Each row of a before or after table is a point. One or more steps were done to the points. Then noise was added and the rows were shuffled. The steps act on columns, c1 being the first. What was done? A step turns or swaps two columns, mirrors them in a line or flattens them onto one, adds a multiple of one to another, or multiplies or shifts one. Angles are multiples of 10 degrees, from the lower column toward the higher: turns from -170 to 170, lines from 10 to 170 but not 90. Use the fewest steps. Two steps may share a column if one is a turn and the other turns, adds or multiplies; they go together, in the order done. Otherwise the lowest column goes first.
In the rows, 128 means zero.

Before, 9 rows:
[[204 100]
 [134 111]
 [158  97]
 [ 64 147]
 [111 112]
 [145  89]
 [153 159]
 [129 130]
 [125 131]]
After, 9 rows:
[[148  62]
 [112 114]
 [131 123]
 [ 95 156]
 [131 129]
 [101 206]
 [ 88 146]
 [110 135]
 [159 154]]
Steps: swap c1 and c2

Before:
[[121 139  95 127 155  91]
 [144 114 114 116 117 104]
 [142 123  94 155 165 110]
 [189 172 166  96 159 136]
 [165 139 130  66 112 162]
 [126 110 129 130 122 148]
 [146 168 105 146 130 107]
 [164 130 111 113 132 127]]
After:
[[157  74 171 112 177 152]
 [127 114 114 132 110  55]
 [159 119 104 140 154  64]
 [108 110  87 142 157  76]
 [154  98 152 117 125 230]
 [115 126 102 139 155  16]
 [119 127 127 128 113 191]
 [141  90 118 134 129 127]]
Steps: turn c2 and c5 by 40 degrees; turn c1 and c2 by -70 degrees; flatten c3 and c4 onto the line at 160 degrees; multiply c6 by 3

Before (8 x 12):
[[146 152 149 112 165 140 166 132 158 123 161 121]
 [135  65  76  95 116 101  95  88 148 181 186 112]
 [118 168 109 113 117 102 111 183 144  99 117 119]
 [117 192 160 122 155 186 125 117 149  89 135  93]
 [134 151 111  82 104 109 145 107 121 127 128 137]
 [142  85  35 135 124 137  79 124 144 166 121 137]
 [134 120 138  61 125 168 129 101 180 124 126 111]
 [179 148 174 139  73 131 143 118 128 105 158 152]]
After (8 x 12):
[[ 86 120  86 158 125 124 139 118 160  88  67  79]
 [109 167 158 128 117 118 102 151 151 116 156 120]
 [144  86 152 136 125  36 157 125 175 158 109 129]
 [ 95 192  62 135 154 138  96 124 144 100  48 140]
 [125 153 109 150 166 145 139 131 120  80 144 117]
 [105  66 171 149 117  87 177 113 166 153 227 107]
 [116 151 152 140 103 116 129 121 110 120 156  83]
 [176 147 109 158  74 169 109 123 118 110 153 125]]
Steps: turn c4 and c12 by 120 degrees; turn c1 and c4 by 60 degrees; add -1.5 times c6 to c11; turn c3 and c6 by 110 degrees; turn c7 and c9 by -50 degrees; turn c7 and c10 by -70 degrees; multiply c8 by 0.4

Before, 10 rows:
[[132 117 129  88 105 105  80 118 125 137 207 134  80 144 125 123 107 125
  117 150 122 157 129  86]
 [126  96 153 133 147  92 135 116 226 154 154 176 226 116 113 156 115 127
  104  78 107 200 117 125]
 [129 194 173  83  78 115 109  94 173  64 140 133 155 152 119 150 152  79
  140 100 100 111 115 169]
 [ 95 135 182 141  92  54 159  90  83  98 114 184 163 101 162 122 106 109
  163 142 102 133 121  97]
 [120  78 129 120  86 109 141 164 173 103 174 131 166 111 123 146 170 111
  115 166 121 146 113 113]
 [150 133  62 151 136 132 175 152 103 145 178 139 120  81 137 137  95  77
   92 150 114 172 181 110]
 [111  92 115  62 103 131 132 131  65  93 163 101 132 124 137 133 154 105
  144 126 110 106 108 128]
 [104 138 122 139 107 101  77  88 119 133 122 127 179  71 129 133 134 162
  125  82 158 105  86 135]
 [150 149 131 121 175 123 156 160 237 148 140  75 157 118 107 139  94 133
  214 149 135  99 141 128]
 [120 108 104 162  82 133 137 150 134 125 116 118 169 126 145 133 112  61
   86 151 120 143 176 126]]
After, 10 rows:
[[116  90 123  64 103 128 124 135  63  92  95 102 126 123 135 137 150 105
  146 130 116 107 104 125]
 [162 136 151 144  94  92  84  52  86 103 115 184 110 103 164 124 108 120
  162 143 121 133 120  98]
 [112  96 139 131 147 117  70  87 229 158 109 179  42 113 116 154 113 130
  102  76 120 202 122 123]
 [138 109 121 161  83 151  95 135 135 127 130 117  94 127 147 130 112  67
   83 151 128 138 180 130]
 [103 149 130 130 178 157  89 120 242 147 135  74 119 119 110 140  93 148
  215 145 132 100 137 127]
 [154 138 124 136 104  86 149 101 117 134 112 125  54  71 129 133 133 133
  123  80 140 106  90 138]
 [119 195 149  79  80  96 129 110 178  64 117 130  96 146 120 148 150  73
  139 101 113 113 115 169]
 [ 76 137  97 147 130 153  92 133  98 143 102 140 161  81 136 141  94 100
   93 148 121 170 186 112]
 [ 78 117 130  89 107 120 192 102 122 134  70 137 144 144 124 121 104 101
  114 151 125 158 126  86]
 [102  80 129 116  85 164  97 109 175  98  88 128  97 115 124 145 166 115
  110 170 126 148 114 113]]
Steps: turn c1 and c11 by 140 degrees; multiply c3 by 0.4; swap c6 and c8; add 0.5 times c7 to c18; turn c7 and c13 by 150 degrees; multiply c21 by 0.4

Before:
[[111 134 124  93 143 114 134 131 202  79 136  92 122 139 135 152 139 128
  120 157 117 136 104 108 102 100 151 122 150  91 136 143 100 130 140 164
  141 105 145  76 108 156 151 150 182 130 126 178 167 143 102  63 131 110
  167 147 124  74 129 168 134 188  82 149]
 [138 174 132 135 148 108  79 120 116 105 164 141 134 134 143 133 143 114
  133 157 142 167 177 125 142 137  77 124 148 138 107  87 163 115 115 132
  153 119  83 120 151 107 106 145 142 148  71 166 156 158 135 128 139  84
  116  79 131 109 149  76  99 163  99 106]
 [159 145 173 137 134  88 146 119 112 100 149 111 114 129 130 134  96 120
  140 135 149 159 145  96 162 101 140 142 154  90  95 133 123 164 102 134
   63 133  63 115 110 112 105 147 164 144 143 150 121 135 122  79 127 110
   94 130 110 145 118 109 150 119 122 120]
 [155 117 120 121  91 164 132  99 112  95 137 140 130 103 115 122  86 131
  125 114 151 193  91 149 145 132  92 136 117  85  87 144 152 156  91  89
  115 129  92 101 186 107 114 149 122 153 162 159 134 135 136 136 106 127
  105 109 167 130 148 156 138 132 104 135]
 [124 167 112 135 156 150 100 153 174 121 141 101 148 120 136 135 137 148
   83 130 158 148 125  84 135 111 117 138 152 136 121 150  90 150 112 112
  128 134 140 112 143 133 113 136 162  80 182 126 131  92  77 178  94 167
   50 123 126 137 148 137 101 104  94 135]
 [ 93 178 138 146 173 144 132 128 163 118 176 134 127 109 110  89 113 115
  108 179 119 147 110 135 137  94 139 153 120 113 159 125 125 158  68 132
  101 121 166  76 113 138 139 191 128  71 125 122 140 136 132 112 135 147
   98 138 131 137 115 184 132 125 119 128]
 [111 134 156 100 138 159 152 124 126 123 158 125 125 141 146  98 166 125
  182 111 176 152 128 138 121 144 175 165 137 101 102 124  87 139  87 155
  161  81  97 145 124 141 176  83 134 121 104 111 116 122 100 162 118 150
   98 165 139 152  92 174 140 158 123 143]
 [113 169 155 179 184 193 134 111 149  49 157  76  97 133 142 141 151 124
  146 125 129 153 139  89  61  88 101 122 130 116 165 103 138 122 173 129
  124 104  94 168 128  84 155 159 100 157 129  99 135 156 123 125 169 119
   99 114 128  78  41 132 147 127 121 119]
 [165 193 143 142 169 156 138 204 124 152 160  95  94 121 115  84 133 129
   99 135 127 103 138 111 134  87 115 121 104 117 116 109 134 108 101 119
  120 115 120 162  78 160 130 122 144 150 150 130 135 153 165 123 151  98
  114 118 105 154 142 171 153 136 145 183]
 [170 177 115 154 147 128  91 118 150 119 164 128 149 172 139 170 102 142
  119 137 157 148 141 100 144  90 169 102 149  97 152  82 151 147 107 151
  138 151 117 120 114 189  93  65 123 113 121 125 136 127 132  98 132 143
   66 126 112 144 131 132 145 104 117  89]
 [134 141  67 159 149 156 123 130 128  86 173 122 153 155 146 114 111 110
  121 120 177 171 106 111 130 141 107 106 171 157 125  95 161 176 146 157
  147 114  60 104 113  87 138 117 107 104 155 155 140 111 112 105 147 166
  154 117 111 102  72 114 105 115 155 163]
 [ 92 180  99 141 172 166 106 130  94 114 149 150 105 149 122 115 108 126
  103 172 100 118 157 134 111 140 137 123 120 118 142 114 127 118 164 151
  129 141  85  93 163  92 135 111 168  67 148 152  90 108 121  91 122 202
   96 142 150 133 117 146  96 142 105 125]
 [130 106 159 151 161 113  96 111 140  78 147 159 141 124 148  91  85 142
   91 120 140 138  97 143  91 139 155 122  74 103 115 114 140  91 111 167
   70 124  89 167 169 142 131 133 123 103 132 103 158 128 171 126 102 170
  135 131 172 173 123 152 101 134  96  99]
 [ 76 155 149 148 134 113 107 115 163 135 144 121 165 123 185 132 131 119
  130 107 158  95 104 107 101  92 151 153 146 113 155 124 131 172 106 104
  118 121  68 145 185  98 166 180 112 135  88 142 126 194  90 145 135 168
  104 156 130 144  95 106 117 145 123 132]]
After (14 x 64):
[[138 116 121 139  91 162 134 100 114  95 136 140 128 152 115 121  87  91
  128 113 150 194 108 149 145 133  92 156 117  85  88 144 150 155 130  89
  113 130  92 101 187 107 113 148 123 153 162 160 135 137 136 135 106 126
  104 107 168  53 149 155 138 132 105 137]
 [125 175 134 129 150 108  80 122 115 106 165 139 134 120 143 134 143 113
  134 156 144 168 168 124 140 137  77 138 149 140 109  87 164 114 113 132
  152 117  83 118 150 105 106 143 142 148  70 167 158 159 136 130 137  85
  118  78 130 209 150  75 100 163  99 104]
 [124 192 143 143 170 154 139 206 125 151 160  94  94 124 117  84 133 104
   98 134 128 104 109 111 135  88 114 164 103 113 115 109 133 108 129 120
  119 115 121 161  78 160 129 122 145 152 150 131 136 154 165 124 151  97
  115 116 106 184 143 171 152 139 143 186]
 [104 141  68 133 149 156 122 132 128  86 172 120 151  86 146 114 111 147
  120 120 175 171 139 110 132 141 108 132 171 156 126  96 163 176 111 156
  147 112  61 105 112  88 138 118 106 105 155 156 139 110 112 107 149 165
  156 117 113  48  72 114 104 116 154 163]
 [168 132 156  97 136 160 154 126 127 122 158 126 126 135 148  98 167  88
  182 110 176 151 105 136 121 144 175 110 138 101 100 125  85 139 125 156
  161  81  98 146 125 139 177  83 135 120 105 113 115 123 102 163 117 150
   98 165 138 159  93 175 141 160 121 144]
 [101 176 115 119 147 129  91 117 153 119 162 130 149  78 141 171 103 108
  119 136 156 148 120 101 145  89 168 170 149  95 153  81 149 147 143 152
  139 152 116 119 112 189  94  65 123 112 120 125 138 127 132  98 132 141
   65 125 111 177 129 134 146 104 118  90]
 [122 169 156 163 183 192 134 113 146  49 159  76  97  91 143 141 153 173
  144 126 129 153 178  89  62  89 101 113 131 115 165 103 136 123 125 130
  124 106  93 167 127  85 154 158 101 156 129 100 134 156 122 125 170 119
   99 113 128  89  40 134 146 128 121 117]
 [125 183 100 124 172 165 105 133  93 114 150 151 108 103 124 115 107 166
  104 174 100 117 139 133 111 140 135  93 121 120 140 114 128 118 126 153
  129 140  84  94 162  92 135 109 168  67 148 151  89 106 123  92 122 203
   96 141 151 198 115 146  98 142 104 126]
 [123 132 124  94 144 113 134 133 202  79 134  92 123 142 136 150 139 140
  120 158 115 135 164 108 103  99 152 110 152  91 135 144 101 129 128 162
  143 105 146  75 110 155 152 151 183 129 126 179 167 143 101  64 132 112
  165 146 124  10 127 167 133 188  81 148]
 [121 105 159 149 159 113  95 110 138  77 148 159 141 117 148  92  85 111
   91 121 140 139  73 143  90 138 157 129  74 104 115 113 142  92 142 166
   70 124  89 166 169 141 130 134 123 101 130 105 156 128 172 125 102 171
  134 130 172 119 123 150 103 137  96 100]
 [152 177 138 156 171 142 133 127 164 117 177 134 126 131 111  89 114  68
  108 179 118 146 111 136 136  95 138  93 121 115 159 125 125 157 114 132
  100 121 164  76 115 139 138 192 129  72 123 122 139 135 132 113 137 148
   96 139 131 103 116 184 135 125 118 129]
 [140 145 174 132 135  89 146 120 113 101 149 111 114 122 129 133  95 102
  139 135 149 160 123  97 163 102 139 159 155  90  95 133 123 165 119 135
   62 135  63 115 111 114 102 145 164 142 142 148 121 135 123  79 128 112
   95 130 109 187 117 111 148 120 123 117]
 [153 155 148 146 135 112 106 115 165 139 145 119 163 121 185 133 129 107
  130 108 157  94 103 109  99  91 151  76 144 111 152 124 132 171 119 103
  116 121  68 146 185  98 166 181 111 134  88 142 126 195  89 144 136 167
  105 155 130  95  96 107 115 144 123 132]
 [137 166 112 139 156 151  99 153 173 122 139  99 147 130 134 134 137 112
   83 129 159 146 118  84 135 109 117 128 153 137 121 151  89 151 149 114
  129 133 140 113 143 132 113 136 160  80 181 126 129  93  77 179  95 168
   50 124 127 134 149 138 100 104  93 136]]
Steps: swap c1 and c28; mirror c4 and c14 in the line at 160 degrees; swap c18 and c35; turn c23 and c58 by 60 degrees; multiply c58 by 2.5
